Each row is a point. Each copy is the shape, with its points in the same order, turned, moved and blurred by noise. Some copies are also mirrored. Which?

Shape, 8 rows:
[-3.1 0.6 -4.2]
[2.7 3.2 3.8]
[1.3 -1.8 -1.4]
[1.4 -4.1 -1.7]
[4.0 1.9 -2.0]
[-2.3 -0.3 3.8]
[-1.1 -2.2 -3.1]
[-0.2 1.8 3.0]
Copy 1 (8 x 3):
[-3.1 -3.1 -0.2]
[2.9 4.3 -0.3]
[2.4 -1.6 -2.5]
[3.1 -3.0 -3.4]
[0.9 1.4 -4.5]
[3.1 0.4 3.3]
[0.8 -4.5 -1.8]
[2.0 2.2 1.5]
Copy 1 is: only turned
Copy 2 (8 x 3):
[-1.5 1.9 -5.0]
[1.7 1.4 4.5]
[1.7 -1.5 -2.4]
[2.3 -4.1 -3.0]
[4.5 1.5 -1.2]
[-2.6 -2.0 2.1]
[-0.2 -1.3 -4.3]
[-0.8 0.4 2.4]
Copy 2 is: only turned

Shape:
[3.4 -1.2 -1.4 4.3 -2.0 -3.0]
[1.8 0.7 1.1 0.2 3.5 -1.6]
[-2.2 3.1 3.1 -1.4 2.6 3.6]
[2.0 0.7 -1.7 -2.4 -2.5 -3.6]
[-2.1 0.9 -1.5 1.9 2.0 3.0]
[-3.6 2.1 -0.4 -3.1 0.8 -2.7]
[-2.2 -0.9 -2.1 2.2 1.2 -0.4]
[-1.3 -0.1 3.3 3.6 -2.9 3.2]
[2.3 -2.4 5.7 0.2 -2.1 3.3]
Copy 1, 9 rows:
[0.5 -7.0 2.2 4.4 0.2 -3.3]
[1.1 -4.2 1.3 -1.9 3.5 -1.2]
[1.2 0.2 1.4 -2.1 3.6 4.6]
[1.3 -3.5 0.5 -0.2 -3.4 -3.1]
[-1.4 -1.4 -1.1 2.0 4.3 1.9]
[-0.5 1.7 0.9 -2.2 -0.3 -1.5]
[-1.5 -1.3 -0.1 2.5 3.1 -1.3]
[2.6 -1.8 3.3 5.6 2.0 3.2]
[7.7 -3.6 2.3 2.5 2.7 2.4]
Copy 1 is: mirrored
Copy 2:
[1.3 -0.5 -2.4 4.2 -3.2 -1.9]
[1.8 2.0 -0.3 1.7 3.7 -0.9]
[2.7 1.5 3.8 -1.1 4.3 4.1]
[2.6 1.4 -2.0 -3.1 -2.3 -1.8]
[-1.3 -0.3 0.0 1.1 2.9 4.8]
[0.2 5.3 0.5 -3.9 0.3 1.4]
[-2.6 1.0 -0.6 1.1 0.5 2.0]
[0.9 -2.2 4.6 3.5 -1.3 3.2]
[2.5 -3.9 6.2 0.4 0.7 -1.6]
Copy 2 is: only turned

Shape, 14 rows:
[0.4 -2.7 -3.1 2.8 2.9 0.9 -2.7 3.2]
[-2.8 -4.8 0.2 -0.1 -3.9 -0.6 2.0 0.7]
[1.0 -1.9 1.0 -0.2 0.3 3.7 0.0 -0.6]
[3.2 -2.0 1.8 3.2 -2.4 0.8 -2.1 4.8]
[3.7 -0.1 -2.0 1.3 -4.1 -3.0 -3.7 4.6]
[-1.1 1.4 -0.8 2.0 -4.8 3.7 -3.7 -1.9]
[2.1 2.1 -5.1 -0.4 -0.5 3.8 -0.5 -3.1]
[1.8 1.8 0.7 5.5 -1.6 -2.9 -0.8 4.0]
[2.4 2.1 -0.5 -1.5 0.1 -0.1 -2.8 3.9]
[-2.8 0.2 2.3 -1.0 0.8 -3.1 -1.5 3.7]
[2.8 -0.9 2.4 4.6 -0.3 -2.8 2.2 -0.5]
[1.0 -3.4 -4.1 4.4 0.7 -2.0 0.0 -2.2]
[-0.5 0.6 -5.4 0.8 2.2 -2.8 2.8 3.4]
[2.0 -4.5 1.9 -2.2 2.7 -1.6 -3.5 3.4]
Copy 1, 14 rows:
[0.7 -3.4 -2.8 -5.2 -1.0 2.4 0.4 0.0]
[-0.4 -5.6 2.5 1.4 0.2 -1.5 4.5 0.5]
[-0.9 -0.3 0.5 0.2 1.6 3.0 1.9 -1.7]
[5.5 -2.2 -0.4 -0.1 -3.0 2.1 0.3 -0.6]
[6.7 -2.5 -1.3 -1.9 -0.5 -2.6 -0.5 2.4]
[-0.3 -2.6 -3.1 4.6 1.6 -0.4 -2.4 0.1]
[-2.1 1.6 -5.6 0.1 3.8 -0.1 1.0 0.3]
[3.4 -0.5 -0.6 -2.0 -5.4 -2.0 -1.4 -0.7]
[2.3 1.1 0.7 -2.9 0.3 0.7 -1.6 3.0]
[0.1 -1.9 4.9 -2.9 -1.5 -0.5 -1.2 2.3]
[1.8 0.6 1.2 -1.1 -2.7 -1.8 1.7 -5.2]
[-0.3 -3.5 -3.3 -4.3 0.7 -2.5 2.1 -4.6]
[-2.0 -0.1 -1.4 -6.4 -2.0 -2.5 3.5 2.8]
[3.4 -2.8 3.9 -5.3 2.8 3.0 0.5 0.3]
Copy 1 is: mirrored
Copy 2, 14 rows:
[-2.2 -1.9 -3.8 -3.4 -1.4 -1.3 -0.8 -0.8]
[-1.1 -3.3 1.4 1.9 -2.3 1.5 3.3 4.8]
[1.2 -2.2 0.0 0.2 0.3 2.8 -1.7 0.7]
[-2.4 -1.3 -0.4 -1.8 -0.1 -1.5 -4.5 5.2]
[-4.8 -0.2 -2.5 2.6 -1.9 -3.8 -4.1 4.5]
[-5.1 -0.7 2.3 1.8 -2.7 4.5 -3.6 -0.1]
[-0.1 0.6 -3.0 3.2 -3.7 4.1 -3.0 -2.5]
[-2.4 2.2 1.3 -1.6 -3.4 -4.4 -3.2 3.5]
[-2.1 2.2 -2.3 1.9 1.8 -1.9 -3.1 1.1]
[-2.2 1.4 1.7 0.8 2.1 -3.4 2.4 1.7]
[2.6 -0.9 2.9 -0.4 -4.3 -3.4 -2.6 2.7]
[-0.1 -3.8 -1.4 -0.1 -6.6 -1.9 -0.2 -0.9]
[0.4 3.0 -4.6 0.5 -4.0 -2.5 2.8 0.9]
[-0.5 -3.7 -1.8 0.2 4.4 -3.9 -0.6 1.3]
Copy 2 is: mirrored

Shape:
[-1.3 1.3 1.1 -0.8 -0.9 0.9 -0.2 -1.1 0.0]
[-2.1 0.7 0.8 -0.3 -2.9 -1.8 1.4 -0.4 0.1]
[-4.2 -0.1 0.9 -1.6 -2.7 -1.4 1.8 0.0 2.5]
[1.5 4.9 -4.2 -2.2 2.2 2.8 1.9 3.5 -0.7]
[-2.9 3.1 0.9 -0.5 -2.6 -2.5 -2.0 -2.5 3.2]
[-1.3 2.7 2.4 1.5 0.5 -2.9 -0.4 0.0 0.8]
[-4.8 -0.1 -2.9 -0.8 -3.2 -1.3 -0.9 -2.0 -0.2]
[1.6 1.9 -3.9 -4.7 2.1 -2.7 0.0 1.5 0.1]
[2.5 3.1 -0.9 -6.1 3.5 0.2 3.4 2.1 -3.1]
[1.4 -1.9 0.3 -1.0 -0.9 4.2 0.9 -0.3 2.3]
[0.1 3.5 2.0 0.2 -0.4 -0.6 2.0 -4.0 3.8]
[1.3 -6.1 -0.4 -0.2 -3.6 6.8 -1.2 3.4 0.4]
[0.2 2.1 -2.4 -4.6 6.5 2.4 1.6 4.6 -0.2]
[0.4 2.2 -0.6 -3.2 4.5 1.2 1.1 -0.5 -1.7]
[0.2 -5.4 -0.9 3.7 -0.5 2.7 2.3 0.0 1.8]
Copy 1 (15 x 9):
[-1.1 1.1 1.3 -0.3 -1.4 -1.0 -1.9 -1.9 3.5]
[-1.0 -0.7 -0.5 -1.4 -3.2 -1.9 -3.3 -1.1 4.5]
[-2.3 -1.5 0.2 -3.5 -1.5 -2.7 -2.6 -1.2 6.0]
[-1.8 7.7 -1.1 -1.5 -3.5 -1.9 2.9 -0.1 1.5]
[-0.3 0.9 2.5 -2.6 -0.3 -3.5 -6.1 -1.0 4.8]
[0.1 1.2 1.5 -2.4 -2.5 0.4 -4.7 1.1 2.5]
[-3.0 -1.5 0.6 -0.8 -1.1 -6.3 -3.1 -1.7 2.8]
[0.9 4.3 -3.0 -4.7 -1.2 -3.2 -0.1 -1.8 -0.6]
[-1.1 5.8 -4.1 -3.5 -3.6 1.3 1.8 -4.3 0.1]
[0.4 0.9 0.3 1.1 1.2 -0.3 2.5 -1.9 5.6]
[-0.7 3.1 -0.4 -0.8 1.2 0.6 -5.5 -0.4 6.1]
[1.8 -2.8 2.5 2.7 -1.2 -2.2 7.3 -2.1 5.4]
[-2.7 6.0 -0.7 -5.2 -1.2 0.9 4.8 -1.1 -0.7]
[-2.2 4.4 -1.2 -1.7 -0.7 1.2 0.3 -2.7 -0.6]
[-0.6 -3.3 -0.9 2.6 1.0 -0.4 2.8 2.6 4.7]
Copy 1 is: mirrored
Copy 2, 15 rows:
[-0.7 0.8 -0.6 1.1 -0.1 -1.7 0.8 -2.1 -0.7]
[-1.0 0.2 0.5 0.1 -1.1 -4.8 0.0 -1.2 0.0]
[-2.5 -0.1 1.0 1.1 -1.4 -4.6 0.1 -3.4 2.0]
[2.3 1.2 -0.5 4.7 6.9 -2.7 3.4 1.3 0.8]
[-0.9 3.7 -1.2 0.5 -3.9 -3.1 0.9 -1.5 2.2]
[-1.3 2.9 2.1 1.8 -2.6 -2.2 1.7 1.2 -0.7]
[-2.7 -1.1 -3.8 0.3 -1.9 -4.5 0.2 -1.2 1.9]
[-1.2 2.5 -0.6 -0.3 5.2 -4.0 4.6 1.7 2.0]
[-0.8 3.0 1.3 1.3 8.4 -4.6 2.9 -0.5 -2.5]
[2.6 -2.3 0.4 -0.7 2.2 -0.1 1.6 -3.8 0.1]
[2.7 3.1 0.7 0.9 -2.8 -3.5 3.9 -3.3 -0.9]
[2.6 -6.1 0.0 -1.3 3.8 2.6 -3.7 -3.2 1.7]
[-2.3 0.8 1.8 4.2 8.7 -0.9 5.1 -0.3 0.2]
[-1.3 2.0 -0.6 1.5 4.6 -2.1 4.3 -0.4 -3.1]
[1.7 -6.9 1.8 -1.1 -0.8 -0.5 2.0 -1.1 -0.4]
Copy 2 is: mirrored
Copy 3:
[0.7 -0.2 3.0 -0.3 -0.1 0.7 0.8 1.4 -1.7]
[-0.4 1.4 4.3 -0.6 -1.3 -0.8 -1.5 1.3 -0.6]
[-2.5 -0.7 5.8 -1.6 -2.0 -0.9 -1.0 1.6 -0.9]
[0.7 -1.7 -3.8 -2.7 2.0 -0.4 -0.1 6.4 0.5]
[-3.1 1.1 4.7 2.1 -1.6 3.0 0.5 1.8 -1.2]
[-1.7 1.7 3.6 1.7 2.7 0.1 0.2 0.8 0.4]
[-1.7 0.9 3.1 -2.3 -2.8 3.1 -2.8 0.2 -2.8]
[-2.9 -2.1 -3.7 1.0 -0.2 -1.4 -2.3 2.9 -1.5]
[0.9 -2.0 -3.5 -0.3 2.0 -5.2 -0.4 5.3 -3.5]
[2.4 -3.7 1.7 -1.8 -2.5 -0.7 2.9 0.3 1.0]
[-2.3 2.1 3.1 1.1 -1.2 -0.4 4.9 2.0 -0.2]
[6.6 -6.8 2.7 -3.4 -3.3 0.4 -1.0 -1.3 2.9]
[-1.2 -5.7 -3.4 -3.0 4.5 -2.7 0.1 4.5 -1.2]
[0.1 -1.7 -2.0 -1.2 2.8 -1.8 1.6 2.3 -3.4]
[1.9 -1.7 2.4 -4.6 -1.6 -1.2 1.3 -4.0 3.8]
Copy 3 is: mirrored
